Every row gives one point. The points of each table are mixes of a few directions, plus a little noise. Count the directions of each table, and those that both share. Where both have some left over, give the other angles between the two spaces (their principal angles), to ten degrees, smallest first.

First (7 x 3):
[[-0.83, -0.51, 0.29],
[-0.31, -0.27, -0.29],
[0.21, 0.23, 0.45],
[0.05, -0.12, -0.76],
[0.21, 0.11, -0.15],
[0.39, 0.33, 0.30],
[0.29, 0.23, 0.17]]
Second (4 x 3):
[[-0.10, -0.42, -0.27],
[-0.04, 0.39, -0.15],
[0.06, -0.72, 0.25],
[0.06, 0.75, 0.16]]
Directions: first 2, second 2, shared 1; angles 60

First (5 x 4):
[[0.17, -0.45, -0.28, -0.21],
[0.08, -0.23, -0.14, -0.10],
[0.15, -0.38, -0.24, -0.17],
[0.00, -0.01, -0.01, 0.00],
[-0.40, 1.07, 0.66, 0.48]]
Second (8 x 4):
[[-0.25, 0.05, -0.33, -0.36],
[-0.02, 0.17, -0.10, -0.55],
[0.37, -0.06, 0.12, 0.78],
[-0.08, -0.33, 0.48, 0.60],
[-0.23, -0.02, -0.30, -0.14],
[-0.04, 0.20, -0.27, -0.56],
[0.27, -0.20, 0.41, 0.89],
[-0.04, 0.18, -0.02, -0.66]]
Directions: first 1, second 3, shared 0; angles 70

First (9 x 6):
[[0.00, -0.36, 0.44, 0.32, -0.49, 0.21],
[-0.12, 0.29, -0.37, 0.18, -0.05, 0.08],
[0.07, 0.24, -0.16, -0.72, -0.20, 0.00],
[-0.01, 0.26, -0.24, -0.35, -0.21, 0.06],
[0.08, 0.07, 0.04, -0.60, -0.41, 0.09],
[0.02, 0.34, -0.35, -0.52, 0.12, -0.09],
[0.11, -0.35, 0.37, 0.04, 0.41, -0.20],
[0.02, -0.37, 0.43, 0.31, -0.30, 0.13],
[-0.18, -0.12, -0.16, 1.34, 1.12, -0.28]]
Second (6 x 6):
[[0.74, 0.06, -0.13, 0.15, -0.09, -0.06],
[0.25, 0.02, -0.04, 0.05, -0.03, -0.02],
[0.65, 0.05, -0.12, 0.13, -0.08, -0.05],
[0.66, 0.05, -0.11, 0.14, -0.08, -0.06],
[-1.49, -0.12, 0.26, -0.30, 0.17, 0.11],
[-0.82, -0.07, 0.14, -0.16, 0.09, 0.07]]
Directions: first 3, second 1, shared 0; angles 90
